Each row is a point. Each copy is the shape, with its points in the same order, turned, moved and blurred by noise. Some copies are also mirrored. Which?

Shape:
[[-24  -2]
 [ 16  -7]
 [ 39 -42]
 [-23 -14]
 [ 83  -7]
 [-25  -4]
 [ -4 -15]]
Copy 1:
[[-15   0]
 [ 23  -6]
 [ 50 -38]
 [-15 -18]
 [ 92   3]
 [-17  -7]
 [  2 -13]]
Copy 1 is: only turned
Copy 2:
[[ 10 -11]
 [-30  -7]
 [-61 -37]
 [  6 -22]
 [-95   9]
 [ 11 -13]
 [-12 -20]]
Copy 2 is: mirrored
Copy 3, 7 rows:
[[-15   6]
 [ 18 -15]
 [ 25 -57]
 [-19  -5]
 [ 80 -44]
 [-17   6]
 [ -2 -15]]
Copy 3 is: only turned

Shape (8 x 4):
[[-23 -66  14  24]
 [-26 -58  22  31]
 [ -2  58 -10 -51]
 [  3  34  15 -11]
 [-24 -47 -22  21]
 [ 62  24  21 -30]
 [ -8   6  25 -32]
 [-13  40   4   5]]
Copy 1, 8 rows:
[[-36 -54 -16  24]
 [-44 -47 -15  30]
 [  7  39  21 -70]
 [ -3  12  35 -30]
 [-26 -26 -47  25]
 [ 49 -12  48 -29]
 [-16 -18  23 -50]
 [-18  29  28  -8]]
Copy 1 is: only turned
Copy 2, 8 rows:
[[-14 -52   3  49]
 [ -5 -48  15  62]
 [ -4  28  -3 -63]
 [ 18  24   6 -22]
 [-24 -38 -31  37]
 [ 70  -6 -10 -49]
 [  6 -13  21 -18]
 [  6  41 -12  -1]]
Copy 2 is: only turned

Shape, 9 rows:
[[-16 -11  -8  -8  11  19]
 [ 27  -1   1  -9 -27  39]
 [ -3 -40  14  58  24 -14]
 [-15  -3  -4  21   1  34]
 [-22 -33  17 -41 -39  13]
 [ 54  33 -22 -44 -32  -1]
 [ 57  13  23  53 -55 -17]
 [-16  35 -19 -16  18 -31]
 [-16  -5 -31  28 -24 -32]]
Copy 1, 9 rows:
[[ -1   2 -18   0  -3  -7]
 [ 17  26 -19   0 -44  31]
 [ 12 -21  31  37  -7 -41]
 [  1  -1 -26  24 -10  10]
 [-41  36  -7 -28 -45   5]
 [ 50  13  -8 -64 -51  51]
 [ 35  -5  69  25 -51  42]
 [  8 -17   3 -51  20  16]
 [-15 -49  22 -13 -17  10]]
Copy 1 is: mirrored
Copy 2, 9 rows:
[[-23 -15 -20  -3 -20   0]
 [ 20  -1 -15 -26 -42  30]
 [ 19 -37 -24  54  22 -12]
 [ -9 -22  -9   7 -12  30]
 [ -7 -22  34 -15 -61 -10]
 [ 26  27 -29 -68 -40 -13]
 [ 95  22   1 -11  12  13]
 [-23  30 -25 -19  11 -25]
 [ -4 -12  17 -24  37  -2]]
Copy 2 is: mirrored

Shape, 14 rows:
[[-25  59 -17  59  -9 -18  10 -21  31]
 [ 13 -32 -13 -41  57   5  30  28 -31]
 [  2 -48  14   5  73 -25   6  -3   2]
 [-31  26 -20 -22 -34 -16  -6  -1  59]
 [-45 -39 -33  19  31  -3  54  13 -34]
 [-13  35 -27  35 -45 -75  25 -24  21]
 [ 16  35 -13  36  -8 -36  66 -35  68]
 [  4 -42 -31 -33  35  10  41   1 -15]
 [ 52 -19 -22 -45  40  26 -21  55   4]
 [ 27  -5  50 -24 -15  18 -13  42  -6]
 [ 19 -40 -25 -15  34  10   5 -22 -41]
 [  9  14  -6 -60  -2  46  -6  17   2]
 [ 30 -71 -25  -3  30  26  11  29   0]
 [ 11 -27  26 -25  -4  33 -23   7   5]]
Copy 1:
[[-39   0 -53  61 -25  14  16 -17  -7]
 [ 23 -18   1 -81  25 -26  34 -31  -9]
 [-20 -12  37 -28  38 -60  19 -17   2]
 [-46  12 -56  -7 -28  23  -8 -37  51]
 [-12 -79  14 -29 -10   1  41 -21   2]
 [-62  -9 -45  34 -72 -19  -4 -26  -4]
 [-17  18 -27  59 -56 -31  29 -25  42]
 [ 17 -26  21 -56 -17 -12  40 -46  13]
 [ 58  18 -31 -73  34 -20 -12 -42   5]
 [ 10  42 -11 -55  -3  15 -21  33  -2]
 [  6   0  29 -45   1  -5  21 -54 -37]
 [ 21  39 -26 -66   2  46  30 -24  17]
 [ 51 -26  36 -38  12 -10 -19 -38  11]
 [  8  39  12 -45   9  28 -23  -3   8]]
Copy 1 is: only turned
Copy 2 (14 x 9):
[[ 52   6 -58 -45 -15  55 -45 -12 -11]
 [-26   8   6  56  50  28  19  21  17]
 [  6 -40 -28  51  25  13   3  11  55]
 [-10  59 -13 -26 -48  25 -22 -34  30]
 [-35 -32 -28  11  24  42  35  25 -12]
 [ 35  33 -65 -69   1  16   2 -42  -8]
 [ 71  19 -48  -7 -11  62  12 -73  16]
 [-35   2   5  56  36  34  20 -10  -3]
 [ -4  52  13  88   3   0  -1  31  10]
 [ 27  15  56  10   3 -22 -12  21  18]
 [-22 -19 -10  60  39  -7  -1 -10 -16]
 [-16  49  46  38  -4  13 -32  -4  -3]
 [-14 -10   3  84  -8   8  35  22   0]
 [ -3  -7  41  33 -18 -17 -26  -2  14]]
Copy 2 is: mirrored
